Each row of a before or after table is a point. One or more steps were done to the points. Then noise was added and the rows were shuffled. The steps act on how far a point lies along the listed directions, d1 being the first. What was done? A step turns or swaps two directions, mirrors them in a line or flattens them onto one, adds a multiple of one to another, or multiplies one. Angles are multiples of 10 degrees, from the lower direction toward the higher: turns from -170 to 170, lines from 10 to 170 but not 90. Use the fewest steps. Two steps may share a direction if one is a turn and the other turns, adds or multiplies; they go together, in the order done. Otherwise the lowest direction goes first.

Directions:
(1): [-36   5  47]
(2): [ -8  57 -13]
(3): [-46 -14 -34]
Before (11 x 3):
[[ -9 -19  14]
 [ 10 -17  37]
 [  1 -20  23]
 [-16 -22  26]
 [ 31 -16   0]
 [  8 -19  25]
 [-63 -21 -46]
 [-95 -35 -35]
 [ 16 -13  18]
 [ -1  42  19]
 [ -9  15  29]]
After:
[[  7 -26 -11]
 [ 10 -27  -6]
 [-65 -21 -47]
 [ -5 -15  25]
 [ 43  46   3]
 [  6 -32 -29]
 [-69 -43 -82]
 [ 32  12 -13]
 [ 23 -24  -9]
 [ 12 -16   6]
 [ -2 -25 -18]]
Steps: multiply d1 by -1; add -0.7 times d2 to d3

Directions:
(1): [ 40  33  35   7  55  48 -19  20  20]
(2): [ 27  38   7   3   2 -32  83  10   9]
(3): [ 59 -51  11  49   5 -11   4 -37 -14]
(4): [  3  32 -45  57  -8  11  -8  37 -51]
(5): [ -4 -17 -63   6  59 -28  -4   6  41]
(6): [ 27  -7 -42  -3 -47  57  17  -3  45]
Before:
[[  4  25 -39  42 -18  30 -29  46 -30]
 [  4  -5  22 -18 -23  12  -5 -10  17]
 [-11 -25   3 -17  14 -34 -24 -33   5]
 [-44 -31  -3 -34  10 -42 -16 -44 -13]
 [ 12 -28 -16  58  13 -25  -5  13 -31]
 [ -5 -40  41  -5  66  -9 -24 -26  17]
 [-11   8  47 -31 -27   7  14 -29 -37]
 [-26 -20 -25 -17   2 -95  47   0 -14]
 [ 25 -19  40 -11  51 -28 -10 -26  14]
 [-15  26  -5  28  13  14 -31  15 -29]]
After, 10 rows:
[[ -3 -65 -19 -10 -12  -1  19 -44  43]
 [-10  15 -34  30 -27   8   6   4 -19]
 [ -2  24 -27  47 -10 -11 -11  43 -52]
 [ 42  15 -22 -19  33  53   0  29  62]
 [ 29 -27 -31  56   0  18 -10  15  -4]
 [ 32   0  -5 -24  21  48   4 -27  49]
 [ 13 -49 -17 -20 -21 -10   3 -41  37]
 [  8  13  38 -30 -32  41  15 -25 -15]
 [ -1  -1  37 -15  -7 -11  -4  -9   2]
 [ 28 -14  -6 -12   7  12  -8 -28  39]]
Steps: turn d1 and d6 by -170 degrees; flatten d2 and d3 onto the line at 110 degrees

Directions:
(1): [-16  35 -66 -19  45 -25 -24  -1  27 -56   7  -7   4  52]
(2): [ -9 -42 -21  -7  73 -16   3 -21 -36  74  12  13 -13  25]
(3): [  9  55 -53 -18 -27  29  51 -14   9  33  42  32 -37 -14]
(4): [-32 -37 -20 -38 -67 -14  -2 -29 -60 -18  35 -15  15  29]
(5): [ 16 -58   2 -28  -3 -37  55  45  44 -18  19  49  13   8]
Before:
[[ 20  18  11  10 -35  14  34   0  -5  40  15  21 -21 -24]
 [  5  63   3   3 -52  38   7 -18   0 -12   1 -16  -5 -30]
 [ -7 -32   9  -7  29  -6  14   8   6   3 -12  18 -11  15]
 [ 36 -45  50  19  13   2  22  25   6  68  -8  39 -18 -35]
 [  0 -35  -8 -10  27 -28 -34   1 -23 -13  -1 -14  11  44]
 [ 20  53  16  17  31  25  15  11  39  31 -15  19 -25 -36]
 [ -5  -1 -33 -13  25 -13 -13   7  -5  -9   4  13   7  38]
 [ -6  30   7  26 -29   1 -21 -23 -33  -3  -5 -41   2   6]
 [  4  24  19  23   6  15 -18   6  24   0 -16 -16  -5 -26]
 [ -1  14  24  12  -7  19 -16 -15   0  21 -24 -12   0 -21]
 [ 12   3  -8 -18  21 -15  29  36  55  -6   5  29  -5   2]
 [  0   8   8   7   5  -2  10  24  23 -31 -18 -10   3  -1]
 [  2 -19  31  12 -30   0  18  18   7   8 -25  10   3 -17]]
After:
[[ 32  40  28  27  83  16  16  30  70  39 -30  34 -21 -36]
 [ 26  -7 -14  17  95 -11  -3   9  23  69  -1  37 -30   3]
 [ -7  22 -24  -4 -20   0 -14  13   2 -43   1   2  13  26]
 [ 11   8  34  32  29   8  -8  10  30  24 -21  -4  -8 -32]
 [ 11 -17  37   4 -27  14  22  -3 -11  28  -4   3   5 -31]
 [ -6 -12  19  21 -29 -15 -14 -20 -38   5  -3 -33  10  11]
 [  0  -5  22  11  28   8 -16 -10   4  31 -24  -3   3 -10]
 [ -3 -17   9  12   6  -2  14   1 -12  44 -20  12 -12  -2]
 [ 14 -13  -5  -2  16 -12  28   5   0  47  17  31 -18   6]
 [ 24  36   0  -3   9   9  31  34  61   7  -1  26 -12 -19]
 [ -3   3 -15  -8 -17 -11 -41  -8 -21 -43   5 -27  10  34]
 [  8  15  24  20   2  12  17  26  12   3 -21  -9  -7 -24]
 [ -8   6 -11  -8  26   9   7   0  15 -12 -11  12 -21  16]]
Steps: turn d1 and d2 by -70 degrees; flatten d3 and d5 onto the line at 40 degrees; multiply d4 by 1.6
